Rows are points. Each copy is the shape, with its points in the same order, turned, moved and blurred by noise. Say if it was mirrored as well.
In the rows, 128 means zero.

Shape (6 x 2):
[[156  98]
 [ 89 132]
 [ 84 138]
 [125 164]
 [147 123]
 [105  91]]
Copy 1:
[[161 102]
 [ 89 110]
 [ 80 111]
 [108 152]
 [144 120]
 [114  76]]
Copy 1 is: only turned
Copy 2, 6 rows:
[[138  92]
 [ 74 124]
 [ 69 125]
 [103 156]
 [127 119]
 [ 89  84]]
Copy 2 is: only turned
Copy 3, 6 rows:
[[ 85 102]
 [154 126]
 [161 134]
 [123 165]
 [ 94 125]
 [135  87]]
Copy 3 is: mirrored
Copy 4 (6 x 2):
[[ 93 124]
 [162 102]
 [171  95]
 [159 144]
 [118 132]
 [115  79]]
Copy 4 is: mirrored

Shape, 6 rows:
[[140 132 138]
 [159 153 117]
 [104 117  85]
 [114  96 161]
 [121 162 104]
 [ 86 188 152]]
Copy 1:
[[143 127 143]
 [170 131 121]
 [103 114  91]
 [102 119 170]
 [142 150 100]
 [121 203 131]]
Copy 1 is: only turned
Copy 2, 6 rows:
[[146 129 160]
 [133  95 167]
 [130 115  93]
 [166 168 141]
 [104 109 141]
 [ 75 164 161]]
Copy 2 is: mirrored
Copy 3, 6 rows:
[[119 125 148]
 [ 89 109 155]
 [101 128  83]
 [161 146 132]
 [ 76 139 132]
 [ 85 196 154]]
Copy 3 is: mirrored
Copy 4, 6 rows:
[[145 125 127]
 [160 136  99]
 [ 99  93  92]
 [121 107 169]
 [121 143  87]
 [ 96 190 122]]
Copy 4 is: only turned

Shape (7 x 4):
[[125 106 156 129]
 [146 133 124 154]
 [100 143 164  42]
 [106 145 111  64]
 [139 113 115  92]
 [142 124 129 142]
 [173 134 142 135]]
Copy 1, 7 rows:
[[124  92 144 144]
 [136 128 119 114]
 [ 93 142 169 222]
 [ 91 155 119 197]
 [124 123 106 177]
 [135 117 123 127]
 [166 128 130 134]]
Copy 1 is: mirrored
Copy 2:
[[134 101 159 138]
 [149 121 115 151]
 [100 145 197  73]
 [112 137 148  60]
 [152 113 142  90]
 [147 115 125 143]
 [172 137 135 143]]
Copy 2 is: only turned
Copy 3 (7 x 4):
[[150 107 173 128]
 [147  96 128 157]
 [157 190 168  81]
 [155 166 124  78]
 [165 116 134  99]
 [150  97 143 144]
 [178 110 141 156]]
Copy 3 is: only turned
Copy 4, 7 rows:
[[144  97 131 144]
 [151 140  97 149]
 [117 109 185  69]
 [105 131 133  70]
 [141 112 109  91]
 [150 127 105 142]
 [184 135 115 133]]
Copy 4 is: only turned

Shape (10 x 6):
[[104 121 166 146 129  89]
 [154 144 139 165 168 178]
 [121 126 107 170 130 134]
 [107 119 155 149 143  75]
 [ 86 127 103  97 158  98]
 [179 127 100 115 131 114]
 [114 198  98 135 160 135]
 [173 110 118 161 120 111]
 [165 163 160 127  64 137]
 [134 169 157 102 112 130]]
Copy 1 (10 x 6):
[[ 86 131 157 131 128  87]
 [145 156 153 177 174 154]
 [129 133 129 178 115 125]
 [ 89 135 137 136 132  70]
 [ 84 168  86 121 120 115]
 [179 145 106 119 132 116]
 [125 215 124 161 118 139]
 [170 115 129 150 131  98]
 [170 134 194  99 100 143]
 [131 166 165  98 123 138]]
Copy 1 is: only turned
Copy 2:
[[114 130 166 167 128  98]
 [132 169 132 113 166 181]
 [131 127 106 146 157 131]
 [106 127 163 158 155  87]
 [ 72  82 143 103 136  97]
 [161 128 135  80 156  95]
 [ 76 158  88  97 144 121]
 [170 137 135 126 175  95]
 [179 175 126 132  86 102]
 [122 160 143 111  90 110]]
Copy 2 is: only turned
Copy 3:
[[ 96  92 155 148 148  98]
 [132  70 108  95 160 179]
 [108 103  94 140 140 147]
 [103 104 149 147 169  91]
 [ 91 163 162 142 151 145]
 [168 145 120 120 132 134]
 [ 83 143 111  71 149 154]
 [160 105  96 141 141 116]
 [144  82 125  92  68 106]
 [121 102 159  86 105 124]]
Copy 3 is: mirrored

Shape:
[[114 151 134 135 143 134 143 124]
 [105 142 132 138 104 136 111 110]
 [127 149 124 133 107 102  99 119]
 [158 154 108 147 158 112 111 132]
 [101 118 174  80 119 144 161 112]
 [169 120 135  77  98 122 249 108]
 [120 116 114 154 118 145 109 154]
 [153 145 120 109 116 135  98 124]
 [104 156 110 124 111 154  98 140]
 [127 123 130 149 129 142 102 198]
 [128 156 127 128 128 131  93 149]
 [115 143 125 107 102 100 101 143]
 [146 125 165 155 152 148 105 122]
 [121 115 110 104 139 115  93 120]]
Copy 1:
[[ 86 145 134 116 138 136 134 122]
 [129 146 138 107 142 126 123  95]
 [124 160 133 124 120 108 101 104]
 [ 96 153 110 152 109 146  92 131]
 [ 90 111 156  64 135  99 166 129]
 [ 90 130 108  50  46 137 208 167]
 [143 143 120 141 159 128 128 129]
 [124 149 135 105 120 125  86 136]
 [128 176 140 111 172 130 104 127]
 [137 154 138 169 168 119 126 164]
 [115 162 148 133 143 119  98 132]
 [119 168 134 104 131  77 106 123]
 [111  95 154 154 138 137 107 124]
 [112 134 100 107 137  90  88 121]]
Copy 1 is: mirrored
Copy 2 (14 x 8):
[[106 139 142 127 145 139 135 134]
 [ 89 149 115 124 117 125 122 107]
 [ 96 164 117 137 130  93 106 116]
 [137 158 131 151 171 115  99 135]
 [ 98 104 172  81 102 118 153 114]
 [166 116 160  78 109  75 224 169]
 [111 116 101 153 119 133 101 136]
 [130 152 120 107 127 102  91 124]
 [ 86 145 101 108 126 135  93 137]
 [110 110 124 163 113 134  71 167]
 [102 151 126 130 131 123  80 137]
 [ 81 144 126 124 123  82  97 135]
 [137 136 153 151 123 149  99 100]
 [104 117 120 118 154  93  91 107]]
Copy 2 is: only turned
Copy 3 (14 x 8):
[[125 150 136 130 163 130 137 129]
 [120 157 140 158 128 136 107 124]
 [119 146 142 146 121  95  97 131]
 [154 126 122 116 160  85 103 148]
 [ 87 150 153  95 126 164 145  92]
 [112 166  83  47  86 137 214 121]
 [129 110 138 153 142 142 107 161]
 [131 145 132 110 126 122  84 145]
 [103 155 131 151 155 143  87 161]
 [118 100 167 137 156 132 116 191]
 [122 137 154 122 151 116  91 155]
 [ 87 140 152 134 123  97  97 145]
 [169 122 165 128 158 143 111 120]
 [101 109 132 120 137 108  83 118]]
Copy 3 is: only turned
Copy 4, 14 rows:
[[119 150 125 130 134 114 123 122]
 [103 148 146 140  94 138 129 117]
 [116 161 155 148  96 141 130 156]
 [151 152 127 151 141 148 109 164]
 [ 89 143 158  65 129 107 146 108]
 [182 133 151  51 143  77 214 118]
 [120 102 132 143  99 132 105 141]
 [135 152 139 112  99 163 118 151]
 [103 141 108 132  82 143 111 132]
 [120  99 122 131  97 110  72 168]
 [117 150 126 133  99 140 100 160]
 [ 99 152 144 127  89 130 134 174]
 [131 138 164 130 138 138  76 120]
 [ 96 130 144 124 123 167 132 163]]
Copy 4 is: mirrored
